Rows are points. A path goes straight from each point to the next, and from the last back to the first. The post is the endless flat space through its rows: a point in 2 columns, a line in 3, a plane in 4, and so on, so that a path can go around it. How many times does the path go around the post? Going back the other way cancels.

Post:
[[ 0.8 -2.7]]
Path (16 x 2):
[[ 3.4 -1.4]
 [ 2.5 -4.0]
 [ 2.2 -6.5]
 [ 4.5 -3.3]
 [ 3.6 -0.3]
 [ 2.6 -3.5]
 [ 0.8 -5.9]
 [-2.3 -4.2]
 [-2.1 -1.7]
 [-2.7  0.7]
 [-3.6 -3.8]
 [-0.1 -5.1]
 [ 3.1 -4.6]
 [ 5.9 -2.6]
 [ 2.8  1.9]
 [ 0.4 -1.0]]
Times around: 0

Post:
[[ 0.3 -0.1 -1.2 -1.5  2.1  4.4]
 [ 1.8  1.3 -6.6  2.5  3.8  1.7]
 [ 1.0  4.9 -2.4  2.5  5.0  3.3]
 [-6.7 -6.1  7.8  3.1 -5.0  2.1]
 [-3.5 -1.1  1.0 -1.2 -1.8 -0.8]]
Path, 14 rows:
[[-0.9 -2.4 -5.6  3.1 -5.0 -0.7]
 [-2.2  1.2 -3.0 -5.3 -0.7  0.7]
 [-2.5  1.2 -5.6 -1.7  2.1 -1.4]
 [ 0.4 -1.1 -1.2 -2.2  4.6  2.0]
 [ 0.2 -3.2  3.1  2.3  1.9  0.8]
 [-0.7  1.2  3.5  4.7 -3.3 -2.2]
 [-5.6  1.7  5.9 -4.3 -4.9  2.1]
 [-3.3  3.6  2.4  4.1 -1.0  6.1]
 [-3.3 -1.1 -2.9 10.7 -2.6  0.2]
 [-2.4  2.1 -5.5  0.4 -0.7  3.9]
 [-2.8 -2.8 -1.1  1.5  3.4  5.0]
 [-2.9 -0.1  5.0 -0.7  4.7 -0.8]
 [-0.8  2.6  2.0  0.8  1.9 -0.6]
 [ 0.5 -5.2 -1.9  2.9 -1.6  1.7]]
Times around: 2

Post, 8 rows:
[[-2.5  2.1 -3.8  0.3 -8.5  4.5  1.8  2.7 -1.9]
 [ 3.8  5.9 -4.7 -5.8 -0.1 -5.0 -1.3  1.6  1.9]
 [ 1.6  2.8  0.2 -3.6 -3.1 -0.8 -5.9 -1.6  3.6]
 [ 0.2  3.4  0.8 -8.6  2.0  4.3  0.3  2.4  2.1]
 [ 1.9  0.0 -5.5  5.5 -2.9  4.2 -3.7 -7.6  2.2]
 [ 0.3 -0.9 -1.1  6.8  2.3  4.6 -2.2  0.5 -2.6]
 [ 0.1 -0.2  3.2 -1.2  3.1 -0.6  1.9 -1.4  0.5]
 [ 3.1  0.3 -1.4  0.5  0.0 -1.4  3.8  5.8  2.4]]
Path:
[[ 4.7  0.1  3.6 -1.9  3.7  4.5  2.0 -1.4  4.9]
 [ 1.6  3.9 -0.9  5.9 -2.4  0.6 -6.9  1.2  5.5]
 [ 0.8  3.2 -7.0  0.7  2.3  0.5  1.0  4.8  0.7]
 [-4.9  3.3 -0.1  2.3 -4.6  5.7  5.3 -0.5  1.2]
 [ 0.2  6.0 -4.2  0.3 -3.0  5.4  4.2  1.4 -5.1]
 [ 6.0  0.9 -4.6 -3.9 -2.4 -0.7 -0.6 -0.1  3.7]
 [-2.9  2.5  0.6 -5.6 -3.0 -2.3 -3.8  4.5 -3.8]
 [-1.3  2.0 -4.1 -1.3 -2.3  0.2 -2.3 -1.4  2.6]
 [-1.4 -3.0  3.4 -2.5 -5.0 -3.6 -2.6  1.4  3.7]
 [ 1.7 -0.5 -3.7 -1.6  3.8 -0.5  2.0 -2.3 -3.8]
 [ 1.8  3.4  5.5 -1.2 -3.5 -6.3 -4.6  1.9 -4.9]
 [ 0.6  2.6  1.3  0.5 -0.5  2.2  1.2 -2.2 -0.6]
 [ 0.1  0.1  2.2 -3.4 -5.5  3.5  2.9 -0.9 -1.6]
 [-0.4 -2.5 -1.1  2.1 -3.8  4.2 -3.2 -0.3  1.3]
 [-0.3  2.0  0.3 -4.3 -0.4 -0.1 -3.9 -3.9  4.1]
 [ 2.8  1.9 -2.4  5.1 -3.6  3.2 -5.9  5.0  4.7]]
Times around: 1

Post:
[[  0.2   3.5  -1.6  -2.9  -0.7   1.2  -2.8   0.8  -0.6  -1.8   0.2  -0.6
    3.1   3.7]
 [  0.8  -1.6  -2.8  -3.7  -3.3  -1.7  -0.5  -0.3  -0.5  -0.7   4.5  -0.5
   -0.5  -1.8]
 [ -0.1  -1.9   2.7  -0.1   2.3  -1.1   0.8   0.5  -0.8   4.0   0.2   1.5
   -0.1  -0.3]
 [  3.3  -3.5   3.1  -1.2  -6.2  -2.1   8.4  -0.2   1.0   3.3  -1.0  -3.3
    0.9   2.5]
 [  1.4   5.1   1.2  -5.0   1.9  -1.9  -2.0   2.8  -1.7  -2.2   0.9  -4.4
   -2.7  -0.9]
 [ -2.9   2.6  -2.3  -1.0  -1.8  -0.6  -2.6   0.2   0.6   3.8   0.6  -2.8
   -2.5  -2.2]
 [ -2.0   2.6   4.9   0.5   0.8  -1.9   3.8   1.6  -0.6   1.7   3.0  -5.2
   -0.3  -3.8]
 [  0.6   1.3  -1.1   2.0  -2.4   0.0   4.4   0.9  -3.4   2.4   1.2  -5.4
    0.3   4.1]
 [ -3.6  -0.7  -0.2  -5.0   1.2   0.4   0.4  -2.2   0.2   2.6   0.5   2.0
   -4.6  -2.7]
 [  6.0   0.7   1.7  -0.6   0.7  -1.4   3.9  -3.6  -0.4  -0.5   8.2  -2.3
    2.0   0.5]
 [  2.4   0.7  -3.5   0.0   4.1  -1.6   5.7   0.6  -3.0   1.3  -1.4  -2.8
    1.1   1.9]
 [ -3.3   0.8   2.8  -0.5   3.3 -10.4   7.2  -0.9   0.6  -2.2   6.1  -1.8
   -4.8  -0.2]
 [ -0.4  -3.7   2.7   0.8   1.6  -0.1  -2.7  -2.1   1.6  -1.7  -1.3  -2.1
   -1.0   0.5]]
Path (28 x 14):
[[ -1.9   0.7   6.9  -4.5  -4.5  -8.9  -0.2   1.3   3.9  -4.7   5.8   2.3
   -0.4  -4.1]
 [ -0.8  -1.6  -2.8   0.5 -10.1  -1.2   6.2   1.2  -0.3  -0.7   3.5  -2.2
    6.5  -0.9]
 [ -1.8   3.4  -3.5  -0.6  -3.6   3.0  -1.6   1.2   2.7  -0.2   2.1  -3.4
    1.1  -0.2]
 [  3.1   1.0   4.9  -3.7  -1.5   7.2   7.0  -1.6  -0.2   7.7   2.0  -2.2
    2.6   4.0]
 [  1.7  -0.2  -5.9 -10.9  -1.4  -3.3   0.4  -0.2  -1.0  -6.2   5.2  -0.1
   -0.3  -2.4]
 [  6.0  -4.5   2.9  -1.4  -7.3  -5.3  10.1  -0.4   1.2   4.1  -4.9  -4.4
    5.2   0.2]
 [ -1.2  -0.3  -8.5  -1.5  -0.3  -6.1   6.9  -3.5  -3.3   0.9   3.3  -4.0
   -4.1  -5.7]
 [  0.9   0.6  -3.8  -7.6  -0.9  -0.1  -2.6  -4.6   2.1   0.0   2.7   0.6
    1.7   0.6]
 [ -5.6  -0.1   2.8  -4.6  -4.5   0.1  -4.8   2.0   4.1   2.9  -1.3   1.5
   -2.6   4.8]
 [  5.3   1.2   6.2   4.0   1.8  -4.1   1.3   4.5  -0.1   2.8   3.7  -5.7
   -0.4  -1.4]
 [  1.0   0.8  -0.2   0.0  -3.1  -1.2  -1.9   3.3  -3.2  -6.0   0.7   0.9
    2.8   4.4]
 [  1.7   1.6   1.0  -5.4  -2.6  -4.8  -0.7   2.8  -2.2  -1.8  -2.7   1.1
    2.5   1.4]
 [  4.0   3.5   2.4   0.3   0.7   0.8   7.2  -4.8  -3.8  -0.4   2.0  -4.8
   -2.3   0.5]
 [ -1.5   5.5   5.0  -2.2   0.6  -1.5  -7.5   0.9   2.2  -3.0   5.7   1.4
   -2.9  -2.6]
 [  3.4   6.3   1.3   1.8  -0.5  -0.3   0.2  -1.2  -3.1   3.7   5.7   2.1
    4.1   3.0]
 [  2.6   6.3   2.2  -6.2   2.9  -5.6  -3.0   1.6   0.1   3.5  -0.5   3.0
   -1.5  -2.5]
 [ -2.4   0.8   5.8  -0.8  -4.7   0.9   5.7  -0.8   0.5   4.4   0.6   2.8
    0.2   3.9]
 [ -2.5   4.1  -0.6  -1.3  -2.7  -1.8   2.3  -1.6   5.8   1.1   2.2   0.5
    1.5   1.9]
 [ -2.6  -0.5   1.0  -2.4   4.5  -6.8  -1.1   2.5  -0.3  -4.9   0.1   6.4
   -0.4   1.3]
 [  1.8   0.4   4.6  -1.2  -1.3   0.7   0.5  -1.0  -2.6   2.6  -2.2  -3.5
   -0.1  -3.2]
 [  1.7   2.3   5.1   0.1   0.1  -4.1   4.4   2.1  -2.5   3.7   6.2  -1.3
   -0.9  -2.5]
 [ -1.2   0.0   1.5   1.8   1.2  -0.9  -0.6   3.3   0.1   0.4   2.6  -4.6
   -3.2  -4.0]
 [ -7.8   2.7  -6.1  -2.5  -0.7  -4.1   0.0   2.0   0.6   5.8   3.5   4.6
    0.8  -1.2]
 [  3.6  -2.1   0.9  -4.6  -0.1  -1.0   0.7  -1.1   0.6   0.6  -3.5  -1.4
    0.8   1.9]
 [ -3.7   2.2   0.6  -1.7   0.4   1.1  -2.0  -3.2  -4.4   3.7   3.9   2.5
   -1.3  -4.5]
 [ -4.2   2.8   3.0   1.7   2.1  -1.4   2.4  -3.2  -2.5   2.9   7.1   1.3
   -5.5   2.6]
 [  9.6  -1.2  11.1  -3.8  -5.4   2.6   3.7  -3.0   6.1   1.0   3.1  -7.0
   -1.9   1.0]
 [ -0.2   5.5  -1.1  -3.0  -0.9  -6.1  -2.0   5.2  -2.2  -5.8   4.7   0.9
    1.6   8.0]]
Times around: 1
